Each row is a point. Each copy is the shape, with its points in the same order, stretched, turned, moved and blurred by noise. Say if it was mirrored as well.
In the rows, zero is written as 128.

Shape:
[[163 112]
 [ 49  89]
 [132 161]
 [168  82]
 [161 130]
 [122 163]]
Copy 1:
[[179 128]
 [118  65]
 [114 155]
 [200  99]
 [160 129]
 [110 156]]
Copy 1 is: only turned
Copy 2 (6 x 2):
[[150 100]
 [ 39 132]
 [129 154]
 [138  79]
 [153 112]
 [136 158]]
Copy 2 is: only turned
Copy 3 (6 x 2):
[[132  80]
 [ 38 177]
 [156 150]
 [109  57]
 [149  96]
 [151 159]]
Copy 3 is: only turned

Shape, 5 rows:
[[178 100]
 [100 101]
 [116 178]
 [117 185]
 [119  92]]
Copy 1 (5 x 2):
[[ 96 103]
 [132 148]
 [170 104]
 [177  99]
 [122 144]]
Copy 1 is: only turned
Copy 2 (5 x 2):
[[ 95 109]
 [132 163]
 [177 118]
 [184 118]
 [123 159]]
Copy 2 is: only turned
Copy 3:
[[197 152]
 [128  83]
 [ 45 141]
 [ 39 141]
 [155  94]]
Copy 3 is: only turned
Copy 4, 5 rows:
[[218 159]
 [104 103]
 [ 78 163]
 [ 80 167]
 [131 109]]
Copy 4 is: only turned

Shape (6 x 3):
[[102 126 180]
 [ 92  98  74]
 [193  91 140]
 [105 156 118]
 [188  87 132]
 [159 131  76]]
Copy 1:
[[ 66 153 166]
 [191  97 161]
 [119  49 106]
 [106 153 136]
 [131  54 114]
 [165  97  89]]
Copy 1 is: mirrored
Copy 2, 6 rows:
[[ 85 104  93]
 [153  61 153]
 [134 134 187]
 [130  97  83]
 [139 128 191]
 [172 110 150]]
Copy 2 is: only turned
Copy 3:
[[ 80 109 106]
 [171 105 116]
 [158  98 207]
 [110 138 114]
 [166  85 201]
 [172 130 166]]
Copy 3 is: only turned

Shape, 10 rows:
[[117 134 175 161]
 [ 74 165 157 130]
 [ 92 143  98  82]
 [187 112 127 134]
 [ 34 102 124 111]
 [132  90 145 136]
 [ 89 152  94 156]
 [116 118 101 106]
 [ 87 159 127 143]
 [179 114 129 132]]
Copy 1:
[[ 77  91 145 114]
 [ 60 154 105  84]
 [133 196  94  88]
 [138 102 163 176]
 [154 153 111   7]
 [147  97 160 104]
 [140 141  71 124]
 [158 162 114 108]
 [102 146  88 112]
 [137 106 156 169]]
Copy 1 is: only turned
Copy 2 (10 x 4):
[[124  47 114 134]
 [159  62  62 155]
 [161 156  95 174]
 [ 85 154 163 101]
 [145  86 105 229]
 [104  98 158 157]
 [100 132  58 148]
 [121 159 125 166]
 [136  95  68 144]
 [ 92 144 159 108]]
Copy 2 is: only turned
Copy 3:
[[ 98 154  90 101]
 [ 81 122 117 114]
 [132 108 145 142]
 [150 156  73 142]
 [125 125 177  93]
 [139 164 111 112]
 [123 100 106 102]
 [144 125 128 132]
 [104 113 107 109]
 [146 156  76 137]]
Copy 3 is: mirrored
Copy 4 (10 x 4):
[[141 165  63 139]
 [159 119  66  96]
 [150  86 135  87]
 [ 80 154 112 155]
 [238 120 138  89]
 [155 163 123 156]
 [128 143 103  62]
 [142 118 137 110]
 [142 134  79  85]
 [ 86 157 112 158]]
Copy 4 is: only turned
